Every row gives one point. To make a cloud, some directions were put in groups of two or more. Within a group, all points are equally far from the middle, so they leave a hole (a ring in 2 directions, a hollow ball in 3). The other directions are filled evenly. Then the cloud was stretched, turned, moved and blurred a little. How many holes are there, and how many directions does each take, smallest first?

Cloud, 14 rows:
[[ 35  10]
 [ 32 -33]
 [ 25  28]
 [ 36   7]
 [-18 -36]
 [ 39  -5]
 [ 24  29]
 [ -5 -48]
 [-29   7]
 [-25  20]
 [-26  16]
 [-16  31]
 [ 11  38]
 [  4 -50]]
Holes: 1 (2)

Cloud (14 x 2):
[[-35  23]
 [-25 -42]
 [  5  24]
 [-49   5]
 [ 19 -22]
 [ 13  18]
 [-10 -43]
 [-50 -17]
 [-11  29]
 [-42 -30]
 [ -1 -42]
 [-21  28]
 [-16  29]
 [ 17  12]]
Holes: 1 (2)

Cloud:
[[ 24   9  52]
 [-15 -33  40]
 [-39   6 -23]
 [ -6 -22  19]
 [-15   2  31]
 [ 26  42 -15]
 [ 35  -9 -12]
 [  1 -37  32]
 [-49 -32 -12]
 [-11  14  35]
 [-29 -16  28]
 [-17  29 -18]
 [-13   7 -10]
 [ 14  -8 -10]
 [ 11 -35  44]
 [-42 -16 -11]
 [ 44  -7 -27]
 [ 54 -22  18]
 [-46  38 -18]
 [-41 -28  10]
 [ 30 -41  15]
 [ 37  -8  40]]
Holes: 0

Cloud, 20 rows:
[[-55 -24  24]
 [ -5  -5   5]
 [ 29 -27  27]
 [ 24   8 -26]
 [ 38  -4 -51]
 [ -1 -57 -36]
 [ 15   4  -6]
 [-37   2   9]
 [-18   9  29]
 [ 18 -18  60]
 [ 28 -24 -19]
 [ 24 -16 -17]
 [ 36  -6   3]
 [-20  41   4]
 [-17 -30 -69]
 [ 21 -43  45]
 [ 11 -33   5]
 [ -5   1  25]
 [  8 -32 -33]
 [-34 -16  -2]]
Holes: 0

Cloud (32 x 4):
[[-11   0 -15 -29]
 [ 62   1 -16  23]
 [-36  16  -1   5]
 [ 48  21  44   1]
 [ -1  25 -28  37]
 [  7 -13  23  -1]
 [-57   9 -63   0]
 [ 39  15  53  -9]
 [-33   7  13  24]
 [-11  22   3 -42]
 [-35   4 -13 -32]
 [-34  40  28  21]
 [ 10  32 -11   6]
 [ 22  10  61   0]
 [-86 -14  29   4]
 [-29 -35 -43   9]
 [ 18 -10 -37  18]
 [-36  15  -4 -26]
 [ 24 -19 -41  -9]
 [-19 -23 -12  12]
 [ 28  -5   3  48]
 [ 35  19 -33  13]
 [-19  33  16  -1]
 [  7  12 -68 -27]
 [  9  21 -26   8]
 [ 59   5 -10  17]
 [-36  20 -50   3]
 [-34  -7 -35   9]
 [  1 -11 -36   3]
 [ 35  26 -17  18]
 [-21 -20 -11 -12]
 [-25 -12  21 -39]]
Holes: 0

Cloud:
[[ -1 -18   7  19]
 [ 15   6  59 -38]
 [ 46  17  -8  35]
 [  5 -16  -7 -11]
 [ 30  10  18 -59]
 [ 31  16  -9 -46]
 [ 60   8  19  -3]
 [-35  18  -4  37]
 [  5  29 -14 -22]
 [ -6  36  51  -5]
 [-13  18  15  62]
 [ 24  42   0   5]
 [-41   3  18   5]
 [ -7  24 -24  44]
 [ 57  18  25 -29]
 [ 17  15 -38  30]
 [-22 -11  38   4]
 [ 40  27 -10  34]
 [ 42  31  13  26]
 [-43  11  11  17]
 [ 17 -17  27   7]
 [ 25   1  -5 -49]
 [-19  16  -4 -24]
 [-22  12  62   4]
 [ 23  18  22  51]
 [ 28  42   8  10]
 [ 22   1 -21  45]]
Holes: 1 (4)

Cloud, 28 rows:
[[ 18 -11 -29 -37]
 [ 29 -18 -37   0]
 [ 33  42  14   8]
 [ 26 -21 -27  15]
 [ 56  21  19 -27]
 [ 51   7  30 -27]
 [ 31 -36  -1   0]
 [-10 -44 -15 -11]
 [ 21 -11 -39  14]
 [ 41   7 -22 -36]
 [-53  -6 -40  10]
 [-23  21  -9 -27]
 [-48 -28  -6  15]
 [ 35 -10  35 -24]
 [ 43  13  -3 -42]
 [-25 -31 -30 -15]
 [ 25  -2  35 -31]
 [ -8  16   0 -36]
 [-28  47 -13   4]
 [ 56  18  24 -19]
 [ 46  16 -24 -27]
 [ 24 -18 -16  23]
 [ 52   6  28  -6]
 [ 38 -21   8  10]
 [-10  41 -39  13]
 [ 38 -17  32 -17]
 [-43  -8  17  21]
 [ 50  19  -2 -36]]
Holes: 2 (2, 2)

Cloud:
[[ -8  23  68  24 -10   5]
 [  1 -16 -33  17  49 -48]
 [-45   4  -7  -4 -10  11]
 [-22 -44   7 -20  -7 -11]
 [ 16 -32 -39 -10  50 -48]
 [ 35  30  -3 -24 -29  13]
 [ 16  26  27   8  44 -20]
 [  9  -9 -36 -15  55 -27]
 [  2  31  19  41  35 -11]
 [ 54  -7  -8  -6   0 -13]
 [ 33 -28 -40  24  11 -41]
 [-31   1 -31  -6 -40  24]
 [-16  21  33  47   8 -11]
 [-31  -7 -11  24  26 -33]
 [ 22  30  54  -5 -50  10]
 [ 28  18  21   8 -24  34]
 [ 41 -20   7  -8  21  -1]
 [-44  27  14 -10 -51  16]
 [-21   3 -37  -5 -44 -23]
 [  8  -7  57  -7  -9 -23]
 [-11  44 -19 -17   7 -12]
 [  1  45  34  48   5   0]
 [-45 -13  21 -17 -30 -29]
 [ -6  47  19  26 -46  25]
 [ 11 -33 -28  11  35 -58]
 [ 34  58  37  12 -10 -33]
 [-23  41  23 -29 -28  26]
 [ 24 -19  -1 -19  41 -12]
 [  2  14 -19 -40  15   5]
 [-18  54  -2 -12 -12  17]
 [  6  14  27  16  32  11]
 [ 45  23  -6  16  17  10]
 [  6  41 -23  -6 -26 -33]
 [-33  50  -8   6 -28   1]
 [ -5 -39 -12  33   3 -15]
 [-17  12 -45  -7  30  -5]
 [ -5  22   5 -30  27 -10]
 [-20  45  40 -31 -58  24]
 [-23  -7  14 -43 -28 -46]
 [  0   3  17  15  32  16]
 [ 23  62   6  -9 -24  -7]
 [  4  21   5 -37 -46  33]
 [-32  13 -37  -1   1  11]
 [ 11  51  26  45  10  -7]
 [ 12 -58 -35  22   7 -31]
 [ -3  25  49  17 -65  10]
 [  8  -1  -2  -2  41 -59]]
Holes: 2 (2, 3)
